Every row gives one point. A path goes straight from each point to the next, and from the last back to the first. The post is the endless flat space through its rows: a point in 2 columns, a line in 3, a plane in 4, and so on, so that a path can go around it. How many times does the path go around the post? Going back the other way cancels.
In the rows, zero is written as 128.

Post (1 x 2)
[[109 126]]
Path (17 x 2)
[[113  89]
 [ 57 115]
 [ 84 170]
 [116 138]
 [142 103]
 [ 89  81]
 [ 77  92]
 [ 78 125]
 [ 94 174]
 [136 138]
 [162 119]
 [133  98]
 [ 54 119]
 [ 84 140]
 [130 171]
 [127 148]
 [175 111]]
Times around: 3

Post (8 x 9)
[[128  96 108 117 143 130 128 105 139]
 [107 120 116 111 132 150  81  86  86]
 [109 148 108 135 112 116  92 132 170]
 [187 174 212 170 170  27 118 218 113]
 [117 110 137 106  84 157 109 136 101]
 [120 167 144 125 144 144 120 144 159]
 [143 124  91 127 158 153  93 153 143]
 [118 176  65 133 122 134 134 114 145]]
Path (28 x 9)
[[139 157  84 143 117 145 108 170  94]
 [108 167 132 143 109  54 163 108 134]
 [ 90 109  98  92 124 124 137  88 178]
 [103 124 136  94 113  95  79 108 129]
 [130 121 140  72 150  92 159 144 133]
 [153 176 172  97 142 144 102 159 152]
 [142 176 149 139  86 142  78 172 238]
 [182 136 153 162 180 148  86 214 176]
 [ 97 107 101 137 124 125 174  81 163]
 [100 166 136 139 116 121  88 165 125]
 [ 80 128  70  97  89 129  77 136 114]
 [103 189  91  85 113  98 133  69 117]
 [198 162 151 111 144 145 115 185  80]
 [180 102 128 144 168 147  68 128  66]
 [132 168 107 148 124 132 178 120 121]
 [114 144 118 149 207 140  96 176 152]
 [100 158 169 104 185 112  87 172 113]
 [116 180  52  72  96 137 165 100 120]
 [168 136 101 127 131 107  70 110  41]
 [176 170  99 172 115 106 129 154 171]
 [146 161 103 158  61 128 118 131 162]
 [137 135 126 171 130 103  83 103  91]
 [130 115  97 139 184 177 110 147 104]
 [ 88 148  86 112 121 123 138 177 167]
 [ 89 194 131  84 143 138 147 109 128]
 [203 114  31 100 151 124 109 174 112]
 [196 125 154 141 139 119 102 150 152]
 [144 147 186 155 116 133  89 157  83]]
Times around: 4

Post (17 x 18)
[[168 131  89 143  55 168 105 151 111 116 109 119 124 106 175 103 143 117]
 [146 143 131 144 156 198 129 120 112 133 218 130  85 136 117 183 141  70]
 [128 145 122  91 152 122 144 158 158 181 152 137 112 164 101  95 110 199]
 [ 91 158 126  98 169 124 161 143 111 164  96 158 132 167 157 123 131 185]
 [107 131 131 149 207  86 159 124 125 187 139 116 122 115 128 114 122 160]
 [ 74 153 139 145 159  74 163 115 133 150 171 146 103 114 129 133 151 236]
 [114 135 152 103 153  87 157 132 138 146 141 104 176 149 153 139 128 209]
 [111 126 136 142 116 167  92 115 121 183 169 142 128 113 104 178 125  94]
 [157 156 149 145  34 162  88 139 103 127 117 107 115 115 118  67 164  63]
 [111 175 112 125 145  99 187 132 180 165 139 120 119 133 109 144 149 159]
 [135 142 110 107 125 212 104 108 110 114 193 118 147  71  57 137 157  71]
 [ 92 157 124 137 134 119 155  79 146 144 124 117 134 160 128 114  74 184]
 [153 147  97 121 153 117  98 103  80 140 176 127  76 148  98 192 142 106]
 [128 129 145 113  60 180  68 122 157  80  89  95  94  94 157  88 152 102]
 [158 132 109 138 170 185 111  65 140 180 190 154 139 151 102 153 166 107]
 [174 137 124  96  59 135 113 160 139 100 128 173 120  99 165  70 132  47]
 [146 181 134 152 143 123 111 139 160 118 111 143 135 140 126 120 118 175]]
Path (27 x 18)
[[173 190  60 133 139 140 146 163 162 152 173 182 134 143 116 104 183 122]
 [187 181 123 108  96  55 118 182 135 141 105 150  76 173 167  95 107  49]
 [166 113  91 148 201 136 128 118 125 137 157 157 112 147 172 163 138 101]
 [134  67 140  94 183  68 170 135 110 189 226 121 121 134  78 148 158 168]
 [192 143 162 131  83 186  79 112 126 141 151 141 168  91 121 109 135  88]
 [115 134 149 152 159 127 115 107 119 193 172 109  98  80 141  97 190 143]
 [135 183 105 118 106 144 124 113 170 120 155 134 139 205 144 177 107  75]
 [114 122 145 144 203 153 165  54 199 191 172  81 164 152  78  96 164 155]
 [141 178  90 180 104 106 189 111 123 136 159 200 107  88  98 190 152 136]
 [162 142 144 131 118 195 114 116  99 196 195 162 126 129 138 157 168  95]
 [108 163 116  83 107 199 131 120 103 133 161 138  85  79 114 170 166 165]
 [ 84 140 113  45 164 204 105 131 121  82 147 136  75  98 202 161 125 138]
 [ 77 148 108 140 144 124 117 122 123 157 141 118 140  87  85 110 143 157]
 [ 48 145 154 175 152 139 155 177 163 157 157 157 133  99 117 146  96 181]
 [151 116 174 113 178 122 129 109 137 162 192 128  64 145  89  88 138 136]
 [148 182 145 142 120 147 134 139 129 134 133 186  80 127 151  85 170 158]
 [174 186  83 152 151 124  76 159 172 152 145 200 124 113 154 128 105 141]
 [118 114 119 140 156 116  97 134 157 128 158 116 100 151 176 190 124 126]
 [ 65 194 155 153 170  74 156  88 166  90  69 121 136  97 113 137 144 136]
 [148 134 138 186 105 111 164  95 102 130  83 169 119 134 189  99 120 126]
 [132 171 127  76 152 162 101 142 153 130 104 153 103 121 183 168 160 176]
 [162 169 123 153  81 159  57 159 120 177 108 115 148 169 193 146 175 117]
 [129 184  80 183 139  75 133 164 116 157  85 118  22 189 139 130 118 105]
 [ 98  98 153 199 125  77 104 112  91 134 122  64 103  78 160 160 150 193]
 [108 161 175 112 120 164 101 127 106 104 121 104 132 118 104 177 128  92]
 [123 176 102 112 112 176 138 116 154 174 158 136 131 166 137 155 125 202]
 [124 164 102 117 117 100 138  96 130 178 167 129 122 159 117 125 122 115]]
Times around: 5
